Each point is reached from the start by the listed moves, each made once or not at all, plus a little noise. Is the number of moves made odd or even? Then give how often each move was made.

Moves:
(1): [34  2 25  1  0]
(2): [23 69  6 24 16]
Start: [ 6  6  4 -7 -6]
Points:
[62 77 35 18 10] => even (1, 1)
[28 75 10 17  9] => odd (0, 1)

Moves:
(1): [ 56 -21   6  10  19   1  13  29   8 -17]
(2): [  0  40 -10  16  35  20 -13  34  -5  24]
(3): [-14  19  73  -6  21  16  -4 -26 -10   7]
(4): [-22 -31   1  25   7  36   6 -17  20   7]
(5): [ -2 -30 -15 -18  36 -28 -33  35   4  -5]
(6): [ 11 -16   2 -33 -13  71  -7   3  11  -4]
(7): [ -4  19 -23 -23  33  -9  61  -8  -4  26]
(8): [-21 -30  17 -11  -7  11  29  65 -10 -32]
Start: [ -4 -32 -27 -19 -15 -54 -16 -18 -41 -20]
Points:
[  2 -59 -63 -92  41 -20   9   9 -31  -1] => odd (0, 0, 0, 0, 1, 1, 1, 0)
[ 60 -95 -38 -58  28 -12 -41  53 -19 -43] => odd (1, 0, 0, 0, 1, 1, 0, 0)
[ 56 -47 -25  -8   4 -49   1  13 -30 -37] => odd (1, 0, 0, 0, 0, 0, 0, 0)

Moves:
(1): [ 41   8 -19   3  19  -7  -2   1   1   9 -12  -5   1   5   1   3   1  -1
  -4]
(2): [-13  30   2  -4  -3 -14 -10   2  -5  11   4   6 -11  16   5   1 -10 -21
  15]
(3): [ 23  -5  30   7 -20  13  10  13   7   5   4  -8  27  26 -17  19  -9  -7
   6]
(4): [ 0 10  8 39 13 -7 -7  8 -3 -2  7 -9 -9 -7  0 -8  3  7 17]
(5): [ 11   7   5 -18  32   7   4   6  -2  -6  15  17 -13  -1 -10 -13   7   0
 -14]
(6): [ -4   1   0   7  -4  22  -6  -4   3   6  -8  14 -11  -2   3  10   2   3
  -5]
(7): [-6  6 -5  6  4  7 20  3 14 -1 -1 -4 -2  1 -8  0  1  1  8]
(8): [  1 -13  -6   5 -13   6 -19  32   7 -12  13 -14 -10  -2  11 -15   6 -24
  -6]
(9): [ -3  17  -2  12   6   3 -21  -8  29 -15  23 -11  20 -16  -6   0  10   8
  19]
(10): [  0 -11   0   6   6  -3  -2  -9  -4  32  21  10  12 -20  -8  -5  15 -18
  -9]
(11): [ 10  16  -1  -7 -12   6  21  -5 -18  -6  32   0   2   2  15 -15 -12  10
   0]
(12): [  2  10  -6  -5 -16 -12   4  19  14 -12   4  32   8  -7   2  -7   8  13
   9]
(13): [  3  11 -20   6  -1  13  -1  17 -31  -2  -1  -2  14 -13 -18   3   5 -14
 -15]
(14): [-13  -8 -14   7  -6  -3  -5  -5   6   2   9   0   7  35  -7 -11   5  -3
  -8]
(15): [ -5 -10   1   4   8   9  -9   8  -2  -8  -9   6  36  -8  35  15   6  -3
   2]
(16): [ -1   0 -13  -3   9 -13  -1   0   1 -10  16  -1 -12   4   2  43   4  -2
  -3]
(17): [ 14   5  -1   0  -6 -11  -3   1 -10  12 -13 -11   2   3  -5  -7  35  17
  12]
(18): [-13  -7   2 -11   0 -11   1  18   9  19  11  -5   2  -8  16 -11 -14  42
 -16]
Start: [-23  30   9  19  -7   0   2  -8  15   6  -2  -8 -13 -18   6  -1 -22 -11
   2]
Points:
[-46  52 -21  81  -6  35 -33  85  52 -21  34  -2  39 -77  38 -18   5  21
  16] => odd (0, 0, 0, 1, 0, 1, 1, 1, 1, 0, 0, 1, 1, 0, 1, 0, 0, 1)
[  1  42 -59  17  33  -8 -44  84  44 -28  63   9  41 -24  31   4  16   4
 -36] => even (1, 0, 0, 0, 1, 0, 0, 1, 1, 0, 0, 1, 1, 1, 1, 1, 0, 1)
[ 69  56   4  17  17  15  13  32 -21  24 -10 -20  15   3 -43   3  19 -14
 -11] => odd (1, 0, 1, 0, 1, 0, 0, 0, 0, 0, 0, 0, 1, 0, 0, 0, 1, 0)
[-16  63  10  60  13  19 -42  43  63 -37  53  20 -26 -57   9 -35  10  -1
  24] => even (0, 0, 0, 1, 1, 1, 0, 1, 1, 0, 0, 1, 0, 0, 0, 0, 0, 0)
[  0  25  14  78 -25  12   5  74   6  58  40 -50  22 -37 -22 -25  21  -5
  -2] => even (0, 0, 1, 1, 0, 0, 1, 1, 0, 1, 0, 0, 1, 0, 0, 0, 1, 1)
[ 29  52 -22  28   0 -12  26  11  11  35  21  21  46 -43  38 -18  31   6
  20] => odd (1, 0, 0, 0, 0, 0, 1, 0, 0, 1, 1, 1, 0, 0, 1, 0, 1, 0)
[  3  76 -26  64   7 -69 -62  57  57  39  72 -16  -7 -45  23  -8  35  12
  36] => even (1, 1, 0, 1, 0, 0, 0, 1, 1, 1, 0, 1, 0, 0, 0, 1, 1, 1)
[ -8  75 -20  83 -21  -2 -26  67  36 -24  33 -27  10 -62 -17 -33  50  -4
  46] => odd (0, 0, 0, 1, 0, 0, 1, 1, 1, 0, 0, 1, 1, 0, 0, 0, 1, 0)
[-14  44   3  51 -25  35  20 -21  55  20  95  -8  29  12 -23  38  -2 -21
  15] => even (0, 0, 1, 0, 0, 1, 1, 0, 1, 1, 1, 0, 0, 1, 0, 1, 0, 0)
